Rows are points. A path goes straight from each point to the next, and from the last back to the first. The post is the endless flat space through its rows: a point in 2 columns, a line in 3, a plane in 4, and so on, so that a path can go around it. Count how often the path circles the post. Going back the other way cancels.

Post (2 x 3):
[[ -8  21 -33]
 [  2 -32  30]]
Path, 19 rows:
[[ -6  38  27]
 [-36  51  12]
 [ 10  14  11]
 [ 30   0 -25]
 [  8 -28 -24]
 [-30 -42  13]
 [-36  -9  18]
 [ -1   0  68]
 [ 15  95 -32]
 [-11  36  34]
 [-47 -25  15]
 [-13   1 -36]
 [ 42 -35 -22]
 [ 35  -4  55]
 [ -8   4  20]
 [-50  12 -26]
 [-13 -74  28]
 [ 19   0 -67]
 [ 21  40 -33]]
Times around: 1

Post (5 x 6):
[[-13  18 -72   9 -15 -26]
 [  3  95  25  13  92   6]
 [-21  13 -84 -37 -10  -8]
 [-16  18  50 -37 -19 -24]
 [-33 -34   2  15  -9  66]]
Path (11 x 6):
[[-42  25  -2 -66  25   1]
 [-36  -7   0  38  28   5]
 [ -5  27 -52  -8  33 -13]
 [ 53  31 -21  -5  13 -25]
 [  9  32  15  -5 -15  53]
 [-31  12  24  -4 -23  51]
 [-24  72 -10 -28  -5 -16]
 [ -6  75  -1 -17  48  79]
 [ 30  33 -54  59  22  11]
 [ 12 -58  49  40  29  43]
 [-40 -39  28   7 -19 -20]]
Times around: 0

Post (7 x 8):
[[ 20  42  30   3  49  -3   9 -16]
 [ 34 -10 -61  28 -14 -81  30   1]
 [ 12  23  64 -77 -62  12 -70  60]
 [ 15   7  17 -10   7  43   3 -73]
 [-10   1  22  17 -26  45  18 -24]
 [ -6  -7 -42  14 -12  49  -6 -26]
 [-16 -44 -45  -8  -9  67  61 -33]]
Path:
[[-19  49  53  -8  19  43  35  25]
 [  4  54  23  47  17   6  25  62]
 [ 29 -37 -42  30  11   7  25 -51]
 [ 29 -18  52 -19 -55 -41 -36  29]
 [ 79 -13 -46  16 -13 -28 -15 -35]
 [ 10  15 -50  35  -4  95  56   5]
 [-38  -5 -13  12 -14  39  70 -91]]
Times around: 0

Post, 10 rows:
[[-46 -53 -23  13  28  65  12 -36  -7  25 -14]
 [ 31  33  43  14  29  30 -42  -1  40  -1 -50]
 [ 42   0 -37  20  11  25  35  39 -16 -33  67]
 [  2  14 -37 -42 -25 -21  16  45   5 -11 -25]
 [-24  18  10  -7  11 -10  23 -44  58  37  16]
 [  8  25  39  -7 -63 -57 -18 -47  -8 -50  -8]
 [-17  17 -14 -24  28 -23 -10  15 -11  32 -14]
 [  1 -40  -1 -37  13  40  35   1 -29 -34 -15]
 [  8  20  -3 -11  10  29 -10  -1  24  51  58]
 [ 29 -13  19  -7  -2  14  30 -20   8  56   6]]
Path, 26 rows:
[[-12  23 -39   7 -24  11  16 -20  -1  64  12]
 [-17  59  30 -57  12  38 -78  18  12 -20   7]
 [ -4 -11  -4   5 -24  39   1  29  42  44 -44]
 [ 11  -5  52 -32  32  11 -24 -26   7 -15  -2]
 [ 14 -26 -48  62   4 -15  16 -18   0  23 -18]
 [-35  -2 -57   6  12  40  10 -46 -25 -16  34]
 [-52  -1   7 -50 -20  54  -5 -56 -13  25 -15]
 [-11   3  30  22  20  11 -11  -8  -8 -12 -18]
 [ -5  -5  67  12  29  37 -35  12  22 -46 -31]
 [-39  18  -9  -4  52  12 -47 -26  28   8  95]
 [ 44 -24  19  28  38  35  34 -29   7   0 -20]
 [ 43  33  -4  20 -19   3   4 -35 -17   6  19]
 [ 28  37  13  32  15   8  -1  13   7 -15   9]
 [-14 -14  29 -50  22  50  22   9  39  34 -10]
 [  4 -25  24 -13  23  15 -10  12  32  12  20]
 [-16 -39 -15  18   6  21  -7 -23  60   2 -24]
 [ 25 -21  57 -45 -44  -7 -31  12 -13 -21 -14]
 [ 36  -8 -10 -30  -1  17  -2  13  29  20  -8]
 [ 22  28 -52  19  52   2  12 -33   3  19  55]
 [-40  24   1 -36 -62 -12  -7 -66  -4   3  23]
 [-43   1  22  28  11 -10  24   4 -17  21 -15]
 [-38   0  53 -35  49 -22 -40  20 -22  68   2]
 [ 29 -19  39 -16  -1  38 -66 -13   7 -29  -9]
 [ 32  -4 -26 -29  31  34   0  -5  14   6  22]
 [ 17 -11 -19 -21  21 -37  11  -4  10 -49  -3]
 [ 23   7 -11 -20  -6  25   3 -42  39 -18  29]]
Times around: 4

Post:
[[-13  -4  26  11   4  20 -10   9 -27   8 -10  17   3  28]
 [  1 -88  82  12  -9  84 -95   9 -13  31  37 -13  32 -25]
 [  8  37  10  32 -20 -20   2 -19  29 -13  26 -17  -3   0]
 [-12  11  17  -7 -16 -19  26  -6  32  25  14  32 -27   0]
 [ 35 -28  15 -14  66  48 -52  -4   9   1 -11  40  -8 -15]
 [  6  23  20 -19 -27 -30   1   3  -1  25   1 -23  12  -6]
 [  7   2  -8  -8   9  39  14  25  28  15  13 -14   0   5]
 [-47  10 -14 -30  20 -15   8   6 -12  16  36  -1 -16 -13]
 [-37  -7  12   5  -2   4   9 -28  16  18 -26 -30 -22  12]
 [-40 -27  -6  -7  20 -27  18   7  10  -4   0   5  20  10]
 [-13 -16 -11  -6 -26  -1   9  19 -49 -21  21  17   3 -54]
 [-20 -58 -15  44  12 -22  14 -32  -4  58   3 -32 -28  38]
 [ -8   2  -8 -14 -39   5 -10 -29  25  -9  24 -11   2  33]]
Path:
[[-29  -5 -28 -13   4  30  18 -29  19 -17  19 -14 -17   3]
 [ 27 -35  -1 -22 -19 -17   6  12   8  46  38 -32  26  10]
 [ 15 -62  -5   8  17  48   3   6 -11  38  38  20   4 -12]
 [-26  -3 -14  23   3 -27  12  15 -16   8   3  -1  19   4]
 [-13  18  12  27 -13 -29 -28 -28 -43  -6 -13  23  16 -29]
 [-34  15  24  22  -8  -8  52 -24   1   8  61   7 -18 -17]
 [ 12  -9  21 -79  24  14  -5  15  26   4  39  -9  18   9]
 [-37 -32  19  -6  -7  21 -12 -36   8  24  14  31   6   7]
 [-25 -28  11  36   6  23 -62 -29 -19  -9 -15  10   9  22]
 [-34 -33 -11   1  34  68 -14  33  39 -38 -23  -3 -16  -5]
 [ 18   4 -16 -14 -23  -4   7 -13  16   0  31  -7 -27  -6]
 [-28  -9  67  25 -24 -29 -24 -32 -17  17  15   7  -9  31]
 [-20 -34 -41 -11  20 -12 -23 -20  20 -14  52  10 -24  45]
 [-29 -22 -39  11  45  12 -22 -36  41 -14  11 -10  -9  34]
 [-64 -27  68  28   0 -10 -43 -37 -32  26 -17   2  54  29]]
Times around: 0
